Every row gives one point. Each copy is the shape, with its points in the same order, stretched, turned, moved and blurred by noise. Some copies are also mirrored. Which?

Shape:
[[ 10 -27]
 [-45  34]
 [ -6  33]
 [-19 -13]
 [ 11  -6]
 [ 14   9]
 [-20  -9]]
Copy 1, 7 rows:
[[-21  25]
 [ 26 -48]
 [ 35 -14]
 [-14  -7]
 [  0  17]
 [ 16  16]
 [-10 -11]]
Copy 1 is: mirrored
Copy 2:
[[ 10 -32]
 [-42  37]
 [  0  26]
 [-18 -12]
 [ 15 -13]
 [ 17   1]
 [-21  -6]]
Copy 2 is: only turned
Copy 3 (7 x 2):
[[-18 -29]
 [ -3  60]
 [ 20  22]
 [-23   6]
 [ -3 -18]
 [  5 -13]
 [-24  15]]
Copy 3 is: only turned

Shape (6 x 3):
[[  2  -3 -13]
 [-18  -6 -30]
 [ 32 -12  14]
 [  2  14  -4]
 [-27 -21  39]
 [ 19 -35  26]]
Copy 1 (6 x 3):
[[ -4   1  10]
 [-18 -12  21]
 [ 26  25  -2]
 [ -8   7  -9]
 [-18  41  60]
 [ 25  27  32]]
Copy 1 is: only turned
Copy 2:
[[ 16   4 -12]
 [ 42   8 -11]
 [-23 -14 -15]
 [  1  22  -6]
 [ 12 -18  52]
 [-10 -36  10]]
Copy 2 is: mirrored
Copy 3:
[[ -6   0 -21]
 [-17 -21 -38]
 [ 26  17  -8]
 [-14   5 -11]
 [  8 -35  24]
 [ 40  -7  -1]]
Copy 3 is: only turned

Shape, 10 rows:
[[ -7  -5  -5  24]
 [  7 -13   9  -4]
 [-14 -18   1 -24]
 [  4  12   5  44]
 [-10  38  34  20]
 [-16   3  22 -26]
 [ -6  17 -12 -19]
 [-27 -13  26 -20]
 [ -7  21   9   2]
 [-20  21  12 -19]]
Copy 1, 10 rows:
[[ -4   7  -7  21]
 [-20 -20  -1   3]
 [-11 -20 -22 -26]
 [ -8  23  17  39]
 [-20  37  44  -8]
 [-20  -6   4 -39]
 [ 15  -8   0 -23]
 [-30  -3 -10 -35]
 [ -3  11  16 -11]
 [ -3  10  11 -39]]
Copy 1 is: only turned
Copy 2, 10 rows:
[[ 12 -21   6  15]
 [-14 -11  -8  -2]
 [-11 -16 -14 -36]
 [ 11 -16  23  44]
 [-16  -4  54  16]
 [-27  -9  12 -37]
 [  7  12  -3 -29]
 [-29 -26  11 -35]
 [ -3   0  20  -5]
 [-10   2  22 -34]]
Copy 2 is: mirrored
Copy 3:
[[-13  10 -21  12]
 [ -3 -20   3  -5]
 [-17 -18  28   9]
 [ 10  21 -36   9]
 [ 37  22   8  13]
 [  8 -14  43   8]
 [-11  16  22 -15]
 [  3 -25  36  33]
 [ 10  16  11   2]
 [  9  11  35   9]]
Copy 3 is: only turned
Copy 4, 10 rows:
[[  1 -21  20   5]
 [  3   6  -1 -14]
 [-16  17 -11 -16]
 [ 17 -28  40  11]
 [ -1  15  60  15]
 [-19  34  12  -9]
 [ -6  25  -3  21]
 [-26  21  17 -23]
 [ -3  14  25  17]
 [-21  35  19  13]]
Copy 4 is: only turned

Shape:
[[ 32 -15 -22   5  20 -10]
 [-14 -19  17 -60 -10  11]
 [ 24  14 -37 -28  15   0]
 [ 31 -26  12  31  14  26]
 [ 20  -9  19  25  16  -4]
 [ 30 -10  15  15  15  -8]
 [-26  -8  -5  28  20   2]
 [ 33 -25  -2 -22  11   0]
 [  6 -13 -20  30 -48  15]
 [ -8 -26  12 -18  -3  -2]]
Copy 1, 10 rows:
[[ 29  -2 -18  -5  10   7]
 [-33 -35 -27 -27 -25 -43]
 [ 13   2 -46 -20  17 -16]
 [  7  -3  15 -12 -34  26]
 [  9   3  29 -13   1  13]
 [ -1  -6  15 -12   5  18]
 [ 15  24  32   1  -4 -26]
 [  8 -29 -25 -17  -9   0]
 [-19  18   0  39 -18  15]
 [ -9 -20   3  -2 -19 -20]]
Copy 1 is: mirrored
Copy 2:
[[ 19   4 -34 -20  38  -8]
 [-15   7  53 -50 -10 -21]
 [  7  15 -11 -45  33  29]
 [ 53 -11 -12  22  26 -23]
 [ 14  -2 -15  27  29 -19]
 [ 15  10 -14  16  36 -21]
 [ -8 -41 -19  12   1   2]
 [ 21  14  -1 -32  32 -26]
 [ 40  21 -33   6 -46   1]
 [ -7  -2  12 -22  -4 -30]]
Copy 2 is: only turned

Shape:
[[  1 -15   4   6 -15  -6  26  17 -10]
 [  8   0   0   0  15   8  22  10 -10]
 [ 24  14 -19  19 -13  16 -21  10 -13]
 [  6  -6   5  11  -3  19  30  -2   7]
 [ 36  11 -23  11 -14  11 -25  21  21]
 [-19  19  28 -12 -12  -2  15  -4  -8]
 [ 17   2  -1  33  -5   4  -8  10   9]
 [  9  11  13 -12 -21  -7  27 -17 -12]
 [-10   7 -14  13   3 -10  26  -8   2]
 [ -1   6   2  -8  -6  -3  14   9   4]
 [ 43   4 -10  16   1  -3 -41   4   8]
 [ 18 -16 -18   5 -12  18 -31   3   5]]
Copy 1:
[[ -5 -25   1  25   0   0  11   9  -1]
 [  3  -1   3   0 -15  -8  13  11 -13]
 [ 13 -15 -27   9   9  14 -34  13 -17]
 [ -2   2   8  22 -12  19  11  16   1]
 [ 17 -23 -30  13 -12  12 -51  27   5]
 [-12  14   7   8  25 -11  16   7  17]
 [-10 -15  -3  27  -3  15 -36  16  -8]
 [ 10  13  -2  31   8 -12  15  -6  17]
 [-22   6 -17  18 -11  -2   9   2  -1]
 [ -1  -9  -6   8   1  -6   8  13  14]
 [ 11 -18  -7  14 -14   9 -60  -1   3]
 [ 13 -34 -10  -7  -2  37 -32   0   6]]
Copy 1 is: mirrored
Copy 2 (12 x 9):
[[  1 -14 -13  -2  -7  14  27   4 -15]
 [ -1   1 -12  -2  16  26  12   8   3]
 [ 30  10  14  15  -2  13 -27  11 -22]
 [  0   5  -4  12  -6  18  25   1  18]
 [ 42   8  16  -1 -20  13 -29  37  -4]
 [-17  -2  13 -17  17 -13  29 -14  -1]
 [ 26 -11  11  23  -5   5  -5  22   1]
 [  6   9 -11 -15   7 -12  28 -24  -2]
 [-13   8 -21  12   9 -10  11  11   1]
 [ -4   1  -2 -14   4   5  13  10   0]
 [ 50 -13   8   3   0   3 -42  23   1]
 [ 19 -10   8   3 -25  16 -39   9  -2]]
Copy 2 is: only turned
Copy 3:
[[  8   9 -13  22 -17  -6  21   1  22]
 [ -7   6  -7  17 -11  18  19   5   4]
 [ 12   7 -24  32   6   5 -20  29 -28]
 [-18  11   6  35  -7  -1  22   1   3]
 [ 14   0 -19  24  13 -11  -7  49 -35]
 [  2  32  18   3 -17  14  -7   0  24]
 [  2  -2 -15  34  23  -4  -3  23   1]
 [ 10  43  10  16  -8   9  11  -4  -1]
 [-21  23 -14  15   6  -4  14  -2   0]
 [  1  17  -2   6 -11   2  11  13   3]
 [ 30  -6 -16  24  44   9 -15  31 -27]
 [ 16 -18  -8  28  15  -8 -11  11 -28]]
Copy 3 is: mirrored
Copy 4 (12 x 9):
[[  8   9   4 -19  -7   5  13  22  -2]
 [ 11   2  13  -1   4 -17  11  11  -3]
 [ 30  -5  -3  39 -15  24 -22  12  -4]
 [ 17   7   5  -1   0  -5  33  -1  -7]
 [ 15 -13  -3  56 -26  26 -10  12  21]
 [  7  31   8 -27 -11 -20   7 -17   3]
 [ 24   7 -18  30  -6  15  -1  18  11]
 [ 28   5   7 -31 -16 -13  13 -15   1]
 [ 16  -1 -12  -2 -16 -22  15   9 -17]
 [  2   8   6  -5 -15 -11  11   2   5]
 [ 24 -16 -20  44  -8  23 -28  10  30]
 [ -5 -14 -12  31  -9  35 -17   0   1]]
Copy 4 is: mirrored

Shape, 16 rows:
[[ 21 -10  21  21   8   4  -8  38   6  17 -11]
 [ -8   8   4  -4  16  -2  19  23  32 -17   3]
 [-26  37 -19  17 -19 -24 -18  -1 -14 -26  24]
 [ 17 -16   9  -1 -28  21   3  -1 -18  29  26]
 [ 23  -1 -32 -15  31   9  22 -21 -17  26  -9]
 [ -8 -15  11 -24  31 -17  -5 -12  27  14 -22]
 [-27  16 -33   3  18  26  28 -18   8  28   6]
 [-25  37   4  18   3   4 -28   7  16   7   1]
 [ 11 -13   0   6  -8  17  33  -5  10  32 -28]
 [ -5  -9   0 -23  17 -11  29  14  18 -27  12]
 [  4 -18  -1 -16  -5 -10 -26  24  -3  -5 -17]
 [ -9  -2  -4   5 -11  19  29  33 -14 -30  -1]
 [ 25  30 -32   2   1 -10 -21  10  -6  -8  -7]
 [-18 -15  16 -10  25  -5   4   2  -5 -30 -31]
 [-29  40   9 -30  -1  -1  -3 -12 -13  16 -34]
 [ 28   5   3 -26 -13  11 -28 -20  -9  10 -25]]
Copy 1 (16 x 11):
[[ -8  14   6  22  -7  48 -14 -12   6 -13 -19]
 [  3  19  22  17 -12   1  24  14  20  -4  -6]
 [ 25  21   9  -1   7 -60 -26  -7  -2 -17  12]
 [  8 -35  -9   4 -37  18 -14 -14 -19 -33   7]
 [  2  -9 -57  25  -8   2  21 -29  18   7  26]
 [-21  15  -4  -5   4  18   9  17  28  28  17]
 [  9   9 -26 -12 -19  -8  32 -37 -13  15  29]
 [ 17  27  19 -22   3  -3 -27 -18   8   7  -7]
 [-24 -10 -20  18 -27  25   0 -16 -16  13 -15]
 [  5   5  11  23 -15 -14  42  27  26 -13  12]
 [ -4   9 -13   1  27  14 -11  28  11  -8  -8]
 [-12  15   0  20  -4 -15  28   2  -7 -35 -33]
 [ 35   5 -23  27  24 -20 -24 -16  22   5 -10]
 [-48  18   1   0  24  -3  24  16  34 -14 -11]
 [-18  33 -31 -36 -16 -20 -24  -9  26   9 -18]
 [  3 -35 -21  -4   6   6 -30  -2  27   2 -20]]
Copy 1 is: mirrored
Copy 2 (16 x 11):
[[ 19  17 -10  19  -6  16   3  41  11  16 -19]
 [  8  20  -2  -9  -1  22 -11  15  30   4  26]
 [ 11  20  -7  11  -7  -8 -23 -39 -33 -21  29]
 [  9  -6  27  -6  -3  27  -6  11 -41  37  -2]
 [-10 -22  11 -37  18   5  47  -6  -7  10 -17]
 [-39   8  -9   5  35 -20  11  23  18  12   5]
 [-30  -1   6 -40  -8  20   1  -9   4   8  -7]
 [ -5  39 -16  12 -13 -13 -26   0  -1 -13  -3]
 [ -8 -31  16 -17  -7  10  14  28  20  27 -11]
 [  3   6   9 -26  24  27  -4  10  13   6  39]
 [ 16   0 -20  -1  19  -8  -2  22  -7  15  12]
 [ 38 -16   6 -35  -6  40 -16  26   0  -7  21]
 [ 36   9 -13  -7  -4 -19  19 -29 -10   0  -2]
 [ -6 -16  -2  -8  33  -4  -9  33  14 -18  11]
 [-17  -3   7 -23  -7 -51   7  28 -11 -32  18]
 [ 14 -17  14 -16  20 -39  12   4 -20  21  -8]]
Copy 2 is: only turned
Copy 3 (16 x 11):
[[ 12 -14  10 -13 -21  41  22  11 -17   3  -3]
 [-20  22  19  11 -27  -5  38  -9  -9 -34  10]
 [-25  -9 -34  38 -25 -32   8 -21  -8  15  36]
 [  5 -22 -22 -45  14  36 -15 -13   3   0  19]
 [ 36  33   5 -10  31  -2   1  -1 -31  26  14]
 [ -1  23  16  22  11  -7  29   7   3  -1 -33]
 [  2  19  -4  14  37   0  31 -26 -38 -20  37]
 [-36  -4  -5  44  -7  14  32   3 -11  -2  32]
 [ 28  20  -8 -14  14  44  17 -25 -23  -5  -7]
 [-13  26  17  -2 -20 -24  22 -16   4 -28   0]
 [  2   3  -9   2 -26  -1 -10   9 -25   3 -29]
 [ -6  10   7  -5 -36   3   0 -42 -29 -20  15]
 [ 14  21 -28  15 -24  -7   6  20 -30  25  30]
 [ -3  16  28  35 -19 -15  -4 -22  -5   3 -23]
 [-34  42  -4  35   4  18  17 -15 -17  35   9]
 [ 12  28 -19   7  -1  29 -29  15   2  26   2]]
Copy 3 is: only turned
Copy 4 (16 x 11):
[[  6  18   6  41  26   5 -26  -1 -42  17 -19]
 [ 26  13  22  16   5   1   1   4   7   9 -13]
 [-28  10 -17  23   0 -36   1 -20  60  13   6]
 [ -8 -17 -40  -4 -23  -7 -15 -26 -22  21   9]
 [ 11   4 -36 -15  26   3  24   7 -11  -4  30]
 [  5   1  28 -14  30  19  16   2 -16 -16 -23]
 [ 19 -11 -40  -8  15  15  46  -5  32  30  12]
 [-13  10   9  36  21   2  15 -28  22  34  -6]
 [ 15   2 -29  13  -3  38  15   5 -25   1 -15]
 [ 25   1  17  -6 -11 -15  -6  14   7  -8 -12]
 [-19  23  14  12   5  -4 -24  21 -23   6 -20]
 [ 10  -1 -10  34 -29 -11  -9  29   3  15  -3]
 [-18  46 -10  24  18 -16  -4  -5  11   9  17]
 [  1 -14  34  17  12   9   2  35  -7 -21 -15]
 [-14  -4  -2  18   2   2  58  -4  -8  -6  -3]
 [-30  15   0   0  -2  18   0 -15 -30   0  15]]
Copy 4 is: only turned

Shape:
[[ 12 -17  -5  10  -3  29   1  14   9  -6  19  17]
 [-14  28   6  -7  28 -15  -4   0   3 -42 -19  -1]
 [ 25   8   4 -17  16  16 -41  28  18  -2 -32  20]
 [ -6  13  -9  -7  24  26  15  14   0  20   5   3]
 [ -6  30 -18  14  13 -16 -10 -14 -11 -25 -22   5]
 [ 17  22   9 -23  49   7  -8 -26 -14 -17 -28  18]
 [ 12 -19 -21  20 -12  16  12  12  18  -9  -2  -6]
 [ 28 -13   0  19   4 -10   3  31   7  -4  -5  17]
 [ -8 -14  -5   1  29   6 -11  -3  -5   6   3  -7]
 [-23  -7 -11  10 -10 -18  25 -11 -23 -27 -22   2]
 [ 29  -6   3   5  -7  11  -7  12   9  10  20   5]
 [ 15  12 -18 -15  26  19  -2  13 -16  -2  -3 -13]
 [-10  11   6  -8  -5 -10   6 -12 -17 -19 -14  -5]
 [ -4  23  22  10  28   5   2 -20 -13 -13 -31 -12]
 [ 17 -19 -18  -4 -10   0  17   0  24  17   9   7]
 [ 24 -17   5  -6  18  20  13  -1   7   6  11 -14]]
Copy 1 (16 x 12):
[[ 24 -19  -2 -20  -4  18  15  15 -12   2  29 -17]
 [-39  -7  -8  24  36   4  15   2  11   2   4  16]
 [ 13 -37  16 -26  39  17  -9  23  24   2  -1  19]
 [ 11   9  16  -4 -10 -14   9  23  17   2  22 -23]
 [-27  23  -1  12  27  13 -21   0  -6  18   4  17]
 [ -8  21  30   0  34  24   5  -8  46 -15  -1  14]
 [ 35  -9 -25  -5  14   5   3   9 -17  14  31  -3]
 [ 28  -9 -13  -2  12  19  19  33  -7 -11  10  27]
 [ 18   0  13   8  17   2  10   5  -3   6 -18  -9]
 [-25  40 -37  10  22  13   7   5 -16   8  -7  -2]
 [ 27 -19  -1  -8  -8  12  -1  13 -10 -20  14   0]
 [ 12  11  31   4  27 -14   0  15  -6 -16  19 -15]
 [-30  19 -18  13  19  10  -5   0  -3 -13  -8  -7]
 [-13  20   1  36  22  30  -1   0  37  -3  -4  -9]
 [ 35  -2 -27 -20  -6 -12   1   2  -5  -1  12  17]
 [ 40  -6   3   9   8   0  20   1   9 -25  16 -10]]
Copy 1 is: only turned
Copy 2, 16 rows:
[[  7  -8 -37  -2  -9  -2 -11  -5   5 -10  17  -3]
 [  5  28   7   0  -5  27  23  28 -35   5 -28  18]
 [ -6 -18  -8   4 -25  18 -12 -10   0  12 -44  16]
 [ 10  -9 -18   7   9  35   8 -16  12   8  22   3]
 [ -8  14  26  13   4  12  17  39 -19   5 -10   2]
 [ -5 -17  22 -11  33  21   8   2 -27  13 -32  27]
 [ 26   1 -30  -2 -15  -5  -7  14  15  16  19 -20]
 [ 30 -13  -8  11 -24  -7  -2   2  15  -2   2  13]
 [ -5  11 -13  10  20  -3  19 -13  -2  12  -5   0]
 [  7   8  10 -18  -8  -1  47  41  -7  -2  18  -3]
 [  8  -1 -15  -2 -12  -7 -21 -22   2   2  14   2]
 [ 11 -12 -12  18   4  16  12 -11 -17  28  12  -7]
 [ -4  13  15 -20 -10   8  28  14 -23   2   6   1]
 [  6  10  28 -15  18  21  23   1 -24  -4 -21 -10]
 [ 17  -1 -20 -13  -3  -4 -17  -3  32  29  26  17]
 [ 25  -2 -24 -11  13  -1  -8 -27  -2  21  15  -2]]
Copy 2 is: mirrored
Copy 3 (16 x 12):
[[  2   8 -35  22  13  -2 -24   7  16   2  15   3]
 [ 10 -14   8 -32 -20  11  -3 -30 -19 -19  28 -36]
 [ -9 -14 -23 -34   4   2 -26   0  45 -23   0 -16]
 [-20  13 -12  -6  -7   3 -35   0  -6   3  37  10]
 [  1   5  14 -16 -23 -18 -22 -39 -28 -16   3 -27]
 [  1   5   3 -20 -18  -7 -27 -60  26 -18  45 -13]
 [-11  -5 -32   8  14  -3  -6   1 -11  20 -10  -7]
 [-21  13 -29   6  12 -14  -1   0   3 -30  -9   3]
 [  2  13  13 -16  13  24 -19 -14   0  -3  18  -8]
 [  1  10 -12  -3 -31  22  -8 -43 -52  -5 -12  -7]
 [ -7  14 -15  20   8 -11  -4  20  30   3   4  11]
 [  4  15 -15 -31  -8  -7 -24 -10  10  12  31   1]
 [ 10   1   6  -9 -37  11  -4 -27 -16  -2  -1  -6]
 [ 12 -19  26 -20 -10   0 -21 -46 -24 -10  30   6]
 [-42  12 -21  28   3   3   0   4  15  14  -8   0]
 [ -8   3 -17   3  15  10  -5  -9  16  13  33  14]]
Copy 3 is: mirrored
